Each wall is flat, endless, passes through zero and stands at right angles to its row. A trip goes straight from one point to another. Which walls does it cross, in order?
(in the rows, 128 means zero)

Walls:
(1): [153 161 162]
(2): [119 195 115]
(3): [117 126 149]
(4): [131 139 160]
(5): [119 112 107]
(6): [116 137  86]
(7): [165 130 104]
(8): [186 149  81]
Trips:
[188 107 174] to [106 117 137] => 8, 7, 1, 5
[119 103 108] to [160 153 101] => 8, 2, 1, 5
[123  91  89] to [110  59 132] => 8, 7, 3, 6

Walls:
(1): [102 165 121  74 130 111  89 156 183 142 156 163]
(2): [158 164 158 153 106 102 127  86 124 114 103 110]
(3): [156 154 111 149 158  85 180 164 117 166 114 135]
(4): [161 155 102 164 142 133 151 120  94 142  92 123]
(5): [142 164 126 154  87 157  66 140  91  85 140  87]
(6): [115 140 102  98 109  89  83 123  67  74 120 111]
(7): [155 166 176 128 103  96 180 156 153 160 185 139]
Trips:
[ 94 106  95 106 151 135 159 145 159 137  96 101] to [121 108  99 126 151 133 117 110 115 169 120 178] => 4
[124 118 147 153 141 199 141 132 113 143 145 172] to [150 141  57  45 174 103 154 149 161 175  98  99] => 3, 1, 7
[160 139 152 127 135 114 154 101  86  91 115 129] to [ 75  96 140 130  94 154 143 146  74 117 147 151] => 7, 3, 2, 4

Walls:
(1): [153 131 128 115 131 125  94 101 116 118 117 131  97 164  85 167 119 127
 139 115 120 158 151 173  87 114 121 157 164 178  98 101 146 143 119 129
 103 155 151 140 135 157 114 102 144  98 107 121]
(2): [140 104 112  88 156  69 173  91 117 147 106  88 131 126 184 127 127 144
 132 157 104 194 126 150 123 136 201 130 170 102 120 138  81 123 160 178
 158 168  77 161 141 105 142  90 148 140 148 148]
(3): [119 127  72 174 152 146  98 131 139 123  80  78 107 143 134 171 143 175
 116 116 139 110 150  67 136 148  63 103 120 145  99 111 149 137  99 100
 166 182 128 105 150 138 142 154 112 164 149 155]
(4): [132 175 134 126 160 129 131 107 127 178 185 132 110 139 156 129 129  85
 116 145 107  90 136 116 183 133 157  88 117 108 149 164 100 151 155  98
 166 104 132  87 139 136 116 118 163  56  92 192]
(5): [105 149 170 111 184 163  83 147 166 174 102  90 116 128 116 111 170  89
 121  81  52 135 168  88 177 110  66 163 141 130 180 113 141 121 107 140
 165 138 115  87 131 130 147 157 129 129  86 117]
(6): [152  83 109 132  82 146 192 105 141 140 115 145 136 136 152  97  93 159
 128 144  89 129 149 103 110 141 111 109 116 108 118  69 129 124 128 134
  92 117 125 114 152 137 165 163 193 133 150  99]
(7): [ 91 155 114 186 136 163  86 128 105 178 113 163 130 145 182 133 112 151
  87 107 141  78  90 109 139 109 122 102  86 139  95 158 119  68 128 132
 156  91 102 164 122 134 113 214 184 119 126  79]
(8): [181  87  66 104 109 167 154 156 214 131 138  92 156 172 163 129 134 106
 190 137 157 150 129 134  67 101  94 121 117 108  87 120 141 157 103 152
 107 116 174  98 170 141 154 122 179 157 120 125]
(9): [127 194  64 137 115 152 135 156 110  91  94 140 103  87 143  80 130 132
 111  77 189 157 180  50 153 153 139  72 143 160 119 166 122 115 160 153
  76 154 164 161 136 156  95 101 121 110 161  96]
(10): [155  94 127 152 140 109 107 153 119 159 174 111 117 169 113 123 130  97
 146  97 140 183 163 113 134  98 155 159  74 133 188 144 117 121 121 199
  62  40 129 120 159 127 176 128 117 134 141 150]
Trips:
[109 157 152 140 128 147 144 170  89 115 176 178 153 186  70  75 111 131
 138 119 136 198 132 135 152 107 123 133 141 141 144 125 131 158 138 140
 120  86 132 208 135  73 146 167 152  86 122 160] to [125 172 121 100 110 119 107 105 106 139 121 140 138 160 145 221 134 164
 105 153 103 124 122  59 144 153 103 129 109 153 109 127 132 176 115  56
 119  73 125  70 150  69  82  87 129 104 144 121] => 9, 3, 10
[118 132 173 149 117 163 143 136  83  97 107 117  94 101  83 125 175 136
 122 200 117 150  62  85 153 126 122  65 104  70 145  90  95  88 122 123
 148 111 117 141  92 167 138 111  91 163 125 138] to [182 141 165 124 130 122  79 106 169 141 174 146 156 160 116 176 108 142
 112 106 114 138 107 122 157 126 174  98 100 170  94 109 143  96 152  78
 102 118 145 113 151 140 103 192 121 140 155 134] => 7, 4, 10, 6, 1
[103  85 150 135  76  98 165  71 177  97  84  98 123 215 114 145 158 111
 133 128 130 145  94 183 101 142 133 165 155 127 139 181  55 150  73 114
 151 190 142  62 119 134  98 130 141 117 118  97] to [ 96  63  84 119  98 156 131 122 128 152 137  93 148 173  87 133 138 179
 150 134 120 128 114 137  90 133 176 155 148 169 160 130  97 156 132 112
 103  88 143 165 111 162 139 146 134 158 113 121] => 6, 10

Walls:
(1): [118  74 178 154 101  89 126 144 122 159 159  56 141 119 134 137 105 125
 171 102 183  60 124 121 170 159 181 129 125 124 168 135 134 169 144 107
 182 142 112 123 124 170 141 129 129  96 132 139]
(2): [123 134 113 114 146 143  99  99 111 107 178 141 185  91 137 156 118 159
 127 144 133 102 125  84 180 175  96 109  87 120 138 205  84 106 140 165
 107 128  66 128  88 161 144 113 164 130  81 144]
(3): [169 114 142  82 118 118 180 105  53  84 178 103  91  86 109 123 116 137
 146  91  84 104  94 149 125 128 110 162  77 158 156  72 149  98 138 123
 119  73 141 167 138 142 136 163 127 111 144 190]
(4): [127 115 141 105 175 113 106 140 101 149  90 112  94  96 116  99  95 115
 125 113 122 144 171 132 143 204 165 112 113 106 190  77 127 124 178 139
 156 168 142 102 108  98 119 104 120 151 140 146]
(5): [ 89  91 168 102 154 112 141 136 128  79 146 102  78 136 183 128 140 111
  91 181 165 146  90 152 114 129 116 100 118 119 145 132 138 117 170  78
  84 162 124 163  68 143 128 149 142 120 140  99]
(6): [106 150 131 133 116  79 110  84 137 153 161 123 104 122 101 143 129 158
 114 152 145 123 166 146 153  89  85 100 108 141 111  74 157 110 138  99
 142  77 137 142 157 139 183 129 162 108 115 114]
(7): [142 164 180 104 125  91  95  92  80  77 137  71  97 127 103 147  98  81
 207 113 130 131 146 123 120 119 162 117 119 118 181  79 140 101 106 126
  60 153  73 139 139 111  95 122 109 139 138 133]
(8): [121 120 115 104 131 141 133 112 126 134 103  75 113 129 129 104 115 104
 125 109 193 103 110 127 133 146 121  96 190 114 146 138 113  85 126 101
 137 118 128 176 151 120  55 115 116 119 146 135]
Trips:
[173 107 124 178 139  90 161  99 117 132  66 126  92 146  91 166 143 150
 104  78 152 129  84 135  89 141 122 144 162 106 202 163 135  76 175 158
 137 112 131 155 131 125  97 136 155 117 121 140] to [179 147 154 136 128 117 126 145 113 136 117 136  79 105 163  94 111 115
 102 180 140  42 130  84 131 119 116 102 120  83 206  76  69 136 201 115
 142 155 128 135 111 101 141 111 182 139 136 165] => 2, 6
[155 129  78 132 135 140 114 106 111  72 103  73 130 127 100 112 129 145
 143 158 133  92 111 108 179 138 112  80 134 121 180  97 124 165 159 143
 137 169 152 170 165 188 126 128 133 124 136 129] to [152  65 123 102 139 119 167 118 143 127 109 118 159 147 151 116 168 151
  86 132 138 144  79 112 109 143  84  92 161 139 117 175  91 140  84  73
  96 132 162 101  68 131  80 114  85  99 113  78] => 6, 7, 3, 4, 1

Walls:
(1): [128 115  56 119 138 144 201  88  77  55 150 123 151  80  92 104  99  99
  87 133 125  88 180 169 155 116 127  99 114 104 188 133 150  96  95 154
  53 158 105 129  99 112 167 152 138 153  74  89]
(2): [ 72 117 155 112 164 142 109  70 122 133  88  87 134 129 165 142 169 107
 103 113 149 118 157 143 103 104 143 131 161 177 121 132 206  91 168 115
 124 118 137  91 126 118 113 153 143 105 153 119]
(3): [143 166 139 133  79 172 178 157 159  92 139 101 127 127 118 104 121  46
 130 178 167 116 108  86 130 122 131 184  94 148 180 125 111 131 146  98
 140  88 156 114  77 148 139 137 131 107 147  86]
(4): [152 129 117  77  87 131 127 107 119  82 144 111  81 131  83  91 116 127
 132 128  42 138 116 118 160  84 120  53 159  89 186 144 153 132 173 178
 114 123  67 182 166 145 108 146 147 138 110 149]
(5): [121 122 160 143  95 143 159 115  98 159 143 173 120 133  78 113 132 116
  93 150 134 116 137 160 133  70  96 154 157 127  94 126  90  92 166 147
  82 148 147 113 143 145 158 150  52 102 120 102]
(6): [ 91 134 111 104 144 153 144 192 129 163  97 136 160 194  98 157 137 110
 126 128 153 112 127 120 170 106 124  90 122 123 113 101  78 128 125 180
 153 126  92 124 121 162 113 135 129 148  89 114]
Trips:
[165 109 109  57 100 150 128 130 107 118 135 136 106  50 175 169  69 114
 123 151 110 168 135 134 179 108 140 123 105 151 129 144 171 146 126 162
 133 136 172  87  88 159 131 109 135 168  95 107] to [140 147  87 141  79  80 116 110  46 132 118 113 133  67 130 143  92 119
  97  90 123 139 159  91 107 125 128  89 138 120 142 181 128 179 161 101
 121 153  91 114 110  99 113 145  81 127 138 127] => 3, 5
[142  89  66 156 149 108  89 115 164 152 130 111 114 110 105 135  91 158
 100 108 130 181 129 178 116 122  77 153 198 114 154  58 147 157 122 112
 123 149  97 127 165 137 162 176 100 162 133 110] to [ 81 185 127 174 117 114 111 137  99 133 126 122 110 122 156 120 144 107
 153 138 183 151 102  75 110 200 104 118 169  98 113 163 127 174 136 119
 137  97 150 111 120 149 105 115 150  88 113 122] => 1, 4, 5, 3, 2
[118 116 115 178  78  72 137 151 133 138 155 161 103 114 123 128  72 148
 152  59 131  79 100 177 175 151 105 108  92 144 157 156 109 141  67 131
 168  91 127 100 133 158 164 117 125  96 156 110] to [139 152 160 130 106 181 104 160 164  75  96 116 132  83 108 132 219 130
 133  92 187 156 160 101 121 166 145 137 111  96 177 139 153 111  67  98
 145  96 112 146 142 104 124 165 130 161 172 128] => 1, 2

Walls:
(1): [124 108 120 104 176 154 170 149 174 123 192 144  74  96 106 140 132 124
 130 103 117 113  56  37  80  31  91 125 126 147 146 154 124 155 126 170
  48 163 104 145 156 178 142 121 127  98 178  86]
(2): [170 138  96 156 111 151 119 120 142  96 143 134 103 123 126 172 174 119
 110  75 135 156 119 100 125 104 115 112 137  76 112 148 124 155 127  61
 107  94 123 123 129 126 114 109 105 138 162 118]
(3): [ 73 168  61 124 148 132 118 170 127 126  85 164  89 122  85 140 141 123
  96 131 154 112  89 127  61  99 152 107 100  98 137 153 146 129 157 158
 143 212 142 159 100 106 133 152  96 106 162  86]
(4): [115 116 206 174 109 151 114 117  75 101 173  83  72 140  76 117 114 121
  99 124  92 116 122 143  98  96 178 140 107  96 141 155  89  79 121 110
 187 122 117  88 178  76 162 150 118 127 111 173]
(5): [104 125 129 164 102 174 152  81 130 149 155 134 162 168 111  69 155 141
 145 132 123 100 116 127 118 140 134 110 112 147 125 169 131 162  93 167
 144 128 149 163 148 146  92 132 164 107 149 146]
(6): [100 133 175 135 152  89 141 170 133  96 158 131 122  93  67 119  50 179
 117 141 111 178 139  84 166  81 117 105 183 132 119 151 157 176  99  83
 168 157 181 183 148  83 143 129  73 148 120 132]
(7): [ 77 147 161 127 122 114 209  89 147 144 129 164 129 138  93 120  99 151
 131 146 124 117 123 109 150 109 120 132 146 159 116 137 128 129 106 153
 116  84 137 101 168 169 133 138 106 182 126 131]
(8): [104  97 126 113 131 122 170  78 102 133 175 152 157 175 121 124 167 144
  89 105  80 117 165 154 166 146  65 127 125 173 200 112 133 115 152  96
  79  98 114 103 110 146  97 124 176 163 145 121]
Trips:
[112  77 117 145 150 134  87 110 161 120 105 125 118 166 152  94  78 136
 136 154 104  78  84  98 147 138  86 129 125 147 179 115  52 135 163 124
 155 153 125  82 107 112 162 144 147 135 172  23] to [117  89 162  94 144 179 124 112  93 143 150 156 110  90 127 147 137  60
 110 132 151 134 144 146  89 156 112 154 112 168 178 121 128 129 112 118
 105  94  61  36 144 139 126 119 143 127  92 161] => 4, 3, 7
[142 151 155  97 106 148 160 172 109  99 138 102 125 141 122  92 124 132
  93 150 108 146 103  99  83 106 108 131 112 111 118  90 126  96 163 105
 131 106  84 112 101  54 160 171 160 129 131 159] to [137 121 119  72 141  97 134  87  97 101 172 123 132 136 132 108 110 118
 129 109 120 133 148 112 128 128 104 119 129 100 108 123 144 125 141 182
 178 158 138  83 111 166 173 129 144 118 126 123] => 6, 3, 7
[ 89 128 112  97 106 139 113 123 184 173 108  41 151 118 119 100  62 136
 157 143 133 126 123 182  87 149 136 146 191 140 157 115 149 167 115  60
  94 113 115 117 151 123 119  93  89  85 174  95] to [125 161 102 112 140  88 153 121 126 119  88 145  30 159 120 125 129 118
  91 145 125 182 151 115 137  92 157 119 114 151 134 114 149 154 153  72
 124 145 141 175  96 106  92 119  87 116  96 168] => 3, 2
[ 96 102  63 101 139 142 196 134 105 131 114 126 112 128 125 125 130 154
 108  99 126 116 147 144 156 176 127 135 100 185 134 105 154 141  88 138
 110 126 121 143  97 106 111 125 136 128 160 151] to [116 104 201 100  96 140 134 116 179  70 143 110 126 115 106 106 185 108
 118 137 149  77  65 150 145 124 111 138 126 104 147 128 122 131 119  81
 133 130 111  77 186 171 123 107  74 174 143 208] => 3, 1, 2, 4
[171 161 108 168 101 129 143 153  88 161 161 158 113 178 147  53 182 159
  86 150 128 103  67 158 113  75 165 128 139 161  66  90 130 136  98 141
 119 170 137 121  55 154 105 169 150 116  82 119] to [109 139 130 100 185  61 126  58 113 100 177  92 161 124 143 158 108  90
 125 161 153 139 148 143 103 164 126  74 126 156 126 171 115 102 140 105
 128 164 235 166 154  82 139 147 112  97  78 124] => 1, 4, 6, 5
[ 77  87 133 132 144 132  70 104 121 152 116 115 133 111 122 139 185 135
 144 159 141  90  85 152 130 106 144 110 130 115 136  53 100 107  95 158
 177  78 193  74 118 118 178  86 125  93 151 101] to [ 99  96 108 114 167 170 158  96 117 110 179 159 123 150 132 143  79 122
 120 144 144 184  91 156 119 139 117 120 145  99 174 133 106 106 105 127
 136 156 142  99  82 172 118 113 155 134 153 163] => 8, 7, 1
[123 179 163 102 139 143 130 151 153  98  93 142 104 101 113 116 152 116
 167 138 140 181 164 132 115 121 155  91 122 131 150 149 123 114 155 128
 124 153 158 116 118  81 168 119 177  93 123 141] to [133 121 114 145 118 131 119 112 131  78 161 190 145 143 109 110 134 168
 172 146 115 102 132  96 142 113 137 114 114 134  99 114 192 133 146 113
  75 154 101  92  80 140 107 125 146  77 103 162] => 1, 4, 5, 8, 6, 2, 3
